Every row gives one point. A path goes straight from each point to the next, and from the last back to the first. The post is the endless flat space through its rows: a point in 2 columns, a line in 3, a plane in 4, and so on, so that a path can go around it. How many times does the path go around the post? Going back the other way cancels.

Post (1 x 2):
[[-1.00 -0.68]]
Path, 27 rows:
[[-2.83  1.51]
 [-3.46 -0.45]
 [-1.29 -1.66]
 [ 1.89 -2.16]
 [-0.32 -0.42]
 [-1.54  0.13]
 [-4.53  0.07]
 [-1.78 -2.31]
 [-2.36 -1.70]
 [-0.08 -1.84]
 [ 2.59 -1.45]
 [-1.39  1.71]
 [-2.74  0.39]
 [-3.87 -1.41]
 [ 1.01 -3.13]
 [ 0.22 -1.09]
 [ 0.10  0.21]
 [-2.37  0.20]
 [-3.76 -0.54]
 [-0.18 -2.38]
 [ 0.36 -0.88]
 [-0.01  1.18]
 [-1.76  0.14]
 [-3.88 -1.08]
 [-0.61 -1.80]
 [ 2.37 -2.47]
 [-0.17  0.28]]
Times around: 5

Post:
[[-0.35  1.03 -0.57  1.29]
 [-0.24 -1.85  1.26  2.33]
 [ 2.30  1.19  0.38 -0.60]]
Path, 31 rows:
[[ 1.19 -3.61  0.08  0.94]
 [-3.08  3.44 -4.33 -1.11]
 [-2.48  1.11  0.79  1.83]
 [ 2.27  2.21  0.92  0.07]
 [ 1.25  1.32  1.73  1.43]
 [-1.20  2.50 -1.28 -0.69]
 [-0.25 -0.41 -1.32 -1.18]
 [-3.01 -2.04 -1.66  2.43]
 [ 0.01 -0.78 -1.99 -0.10]
 [-1.08 -0.05 -1.25  2.81]
 [ 1.65 -1.65  3.10  4.44]
 [-0.20  1.12  0.65  1.90]
 [-1.34  0.31  2.05  4.74]
 [ 3.34 -1.34  2.11  0.81]
 [ 0.38 -0.37 -1.54  0.57]
 [-0.61 -0.22 -0.47  0.54]
 [ 1.78 -0.14  0.11 -2.10]
 [ 1.55  0.97 -1.29 -0.18]
 [-0.50  0.83 -2.49  0.19]
 [ 3.62 -0.13  1.14 -2.10]
 [ 0.58 -0.96  2.48  0.87]
 [ 1.06 -0.98  1.85 -0.53]
 [ 1.33 -1.91  1.50 -1.05]
 [ 1.94 -0.91  2.79  0.67]
 [ 2.51  0.90  3.17  2.68]
 [ 0.83 -0.16  0.10  3.68]
 [ 1.00 -5.15  2.82  2.21]
 [ 0.11 -1.03  0.27  0.85]
 [-0.86 -0.54 -0.05 -0.49]
 [-1.02  3.08 -4.60 -1.77]
 [ 4.20 -2.91  1.75 -0.23]]
Times around: 1

Post:
[[-1.18 -1.93 -2.20 -1.57  2.22 -0.90 -0.54  1.39]
 [-3.46 -2.00  1.01  0.52  1.08 -1.40 -0.74  1.02]
 [ 3.32  2.03  0.09 -1.50 -0.74  0.13  1.98 -0.09]
 [ 1.11  1.13 -0.84 -1.18 -0.28 -0.76  1.01 -2.70]
 [-2.01 -1.47 -1.54 -0.36 -1.18  0.35 -0.38  1.51]
 [-1.37  0.65 -0.45  1.22  0.44 -0.33 -2.24  1.76]
 [ 2.25  0.62  0.64 -1.18 -0.81  1.51 -0.36 -1.27]]
Path:
[[ 1.81 -0.57 -4.24 -4.36  0.54  1.45  2.11  2.23]
 [-0.09  2.28  0.72  1.69 -2.18  1.32  0.38  1.39]
 [-1.03  0.26 -3.30  0.45 -0.19 -0.45 -1.03 -0.29]
 [ 4.33  0.51  0.67 -2.59 -0.88 -0.79  3.06  3.80]
 [-2.08 -2.94  2.22  0.58 -0.64  0.62 -3.54  0.64]
 [-2.29 -3.80 -2.85  0.22 -0.44  0.67 -1.97 -1.57]
 [ 0.50  2.28  0.75  0.75  3.36 -4.19 -1.31 -0.65]
 [-0.70 -0.95 -1.48 -2.13 -2.73  0.68  1.02 -1.73]
 [-0.20 -1.36  1.45 -2.34  1.19  2.04  1.79 -1.63]
 [ 2.44 -0.74 -1.06 -2.18  1.64  0.65  1.86 -0.15]
 [-4.02 -1.84  1.19  3.03 -1.38 -0.62 -3.24 -2.11]
 [ 0.74  1.46  4.92  1.57  1.06 -2.30 -3.21 -1.69]
 [-0.72  2.04  2.53 -0.95  0.23 -3.51  2.50 -1.78]
 [-2.15  2.27 -3.91  0.91  1.17 -0.63 -1.62 -0.20]
 [-3.91 -1.97 -0.02  2.08 -2.53  1.05  0.39  1.53]
 [ 2.61 -3.20 -2.34 -3.12  0.86  2.30  2.21  1.26]
 [ 0.31 -0.72 -0.04 -2.34  1.94  1.49  0.82 -2.84]
 [-1.72 -1.43 -1.87 -0.54  0.26 -0.77  1.37  0.71]
 [ 2.28  2.57  0.99  2.04  1.13 -1.20 -1.37  3.54]
 [-2.50 -0.09 -1.13  3.00  0.74 -1.45 -1.42  0.59]
 [-0.46 -1.13 -2.14  0.20 -2.01  3.93 -2.00  4.26]
 [-0.59 -3.39 -1.73  0.57  0.35  1.48 -3.69 -0.68]
 [ 3.59  0.62  2.09 -2.31  2.45 -2.76  0.81  1.78]
 [-1.65 -0.11  0.47 -1.40  0.92 -0.26 -3.17 -1.72]
 [ 1.53  1.03 -0.71 -2.34  0.52  1.26 -0.87  2.54]
 [ 0.07 -0.34  2.27 -1.91 -0.23 -1.43  1.61  0.53]
 [-1.94 -0.32 -2.97 -1.48  0.65 -2.47 -1.46 -2.01]]
Times around: 3
